Rows are points. Each copy is the shape, with its points in the same order, turned, moved and blurred by noise. Some copies are also mirrored. Which?
In the rows, 128 means zero.

Shape (7 x 3)
[[142 108 139]
 [126 108 146]
 [169 157 216]
 [132 169 115]
 [ 72  98 113]
 [ 90 116 194]
 [206 195 104]]
Copy 1 (7 x 3)
[[136 105 152]
 [114 108 159]
 [131 192 205]
 [130 138  97]
 [ 78  71 128]
 [ 68 118 192]
 [200 178  98]]
Copy 1 is: only turned
Copy 2 (7 x 3)
[[143 108 153]
 [152  92 144]
 [226 152 141]
 [129 153 103]
 [103  49 105]
 [190  72 113]
 [124 225 137]]
Copy 2 is: mirrored
Copy 3 (7 x 3)
[[149 127 131]
 [138 129 136]
 [209 166 185]
 [158 171  90]
 [ 82 129 114]
 [114 154 184]
 [229 158  65]]
Copy 3 is: only turned
Copy 4 (7 x 3)
[[142  93 143]
 [130  99 155]
 [210  92 210]
 [156 163 142]
 [ 75 123 147]
 [115  98 213]
 [229 157 109]]
Copy 4 is: only turned

Shape (10 x 4)
[[124 118 124 143]
 [115 116 123 154]
 [128   9 135 137]
 [139 142  98 149]
 [143 136 127 140]
 [143 142 139 139]
 [117 142 141 114]
 [150 120 120 154]
 [133 140 137 124]
 [129 132 128  36]]
Copy 1 (10 x 4)
[[143 133 144 118]
 [136 135 151 123]
 [149  43 200 112]
 [166 156 130 112]
 [150 138 121 127]
 [139 138 112 143]
 [117 137 111 115]
 [164 132 138 133]
 [131 133 109 126]
 [115  89  59  72]]
Copy 1 is: mirrored
Copy 2 (10 x 4)
[[121 111 143 144]
 [110  99 146 150]
 [154  33 178  92]
 [ 89 137 142 139]
 [120 134 153 144]
 [127 145 146 151]
 [138 129 116 145]
 [114 129 174 138]
 [129 131 132 143]
 [162 143  72  84]]
Copy 2 is: mirrored
Copy 3 (10 x 4)
[[111 115 128 161]
 [100 105 140 163]
 [119   7 130 159]
 [102 136 104 161]
 [131 128 121 167]
 [141 137 124 159]
 [129 135 147 133]
 [124 120 115 181]
 [141 130 133 146]
 [162 123 120  66]]
Copy 3 is: only turned
Copy 4 (10 x 4)
[[119 131 119 147]
 [109 128 113 159]
 [128  25 120 135]
 [132 158  98 142]
 [140 150 127 146]
 [135 148 132 150]
 [114 147 146 126]
 [145 133 113 155]
 [126 156 136 133]
 [129 147 162  48]]
Copy 4 is: only turned

Shape (9 x 4)
[[147 129  71 159]
 [214 180 111 125]
 [152  76 194 115]
 [210 155 169  59]
 [ 83  95  74 125]
 [192 105 130 130]
 [ 88 138  74 114]
 [ 97  86 175 155]
 [103 127 105 102]]
Copy 1 (9 x 4)
[[157 160  94 112]
 [192 184 173  84]
 [ 49 150 177  79]
 [142 151 225  40]
 [117  95  74  99]
 [116 183 144  72]
 [156  86  93 108]
 [ 50 127 139 137]
 [129  94 124  90]]
Copy 1 is: mirrored
Copy 2 (9 x 4)
[[185 149  83 100]
 [160 196 142  49]
 [141  86 201 136]
 [117 145 205  41]
 [175  82  64 117]
 [182 130 164  90]
 [137 108  55  98]
 [133  91 134 173]
 [129 107  87  92]]
Copy 2 is: only turned

Shape (11 x 6)
[[ 98 122 130 113 110 135]
 [147 184 145 130 119  95]
 [118 144  71 107 146 127]
 [103 165  99 140 135 175]
 [121 189 120  96 105 119]
 [148 111 155  69  90 145]
 [118  90  54 169 177 174]
 [193  68  30 158 163 189]
 [127 171 117  97 107 117]
 [138  94 101  99 108  94]
 [125 196  80 160  84 131]]
Copy 1 (11 x 6)
[[109 118 137 115 118 134]
 [158 156 117 170  98  85]
 [118 125  84  88 134  95]
 [ 96 168  91 122 140 146]
 [140 161 104 124  78 111]
 [173  95 134 124 106 168]
 [ 73 111  78 107 219 118]
 [120  79  18 113 233 133]
 [140 139 105 124  88 111]
 [138  70 112 121 123 101]
 [ 88 156  56 163  88 113]]
Copy 1 is: only turned
Copy 2 (11 x 6)
[[107 143 128  98 105 136]
 [130 161 164 169 116 105]
 [126 188  75 124 134 126]
 [121 192  99 125  66 150]
 [142 184 140 125 113  94]
 [159 141 166  73 125 150]
 [114 143  29 148  86 192]
 [198 123   7 131  96 212]
 [140 179 137 123 119 104]
 [145 112 101 102 148 119]
 [151 178  96 147  53  77]]
Copy 2 is: only turned
Copy 3 (11 x 6)
[[112 128 125 112 144  95]
 [104 112 124 138  56 132]
 [103 133  87  93 134 168]
 [ 83 164 132 122 152 151]
 [115 156 103 128  80 126]
 [183 134 155  92 106 114]
 [ 85 103 112 104 214 199]
 [142  88 128 115 208 239]
 [120 148 106 114  85 131]
 [158  82  93  96 120 124]
 [ 99 155  86 188 122 150]]
Copy 3 is: mirrored
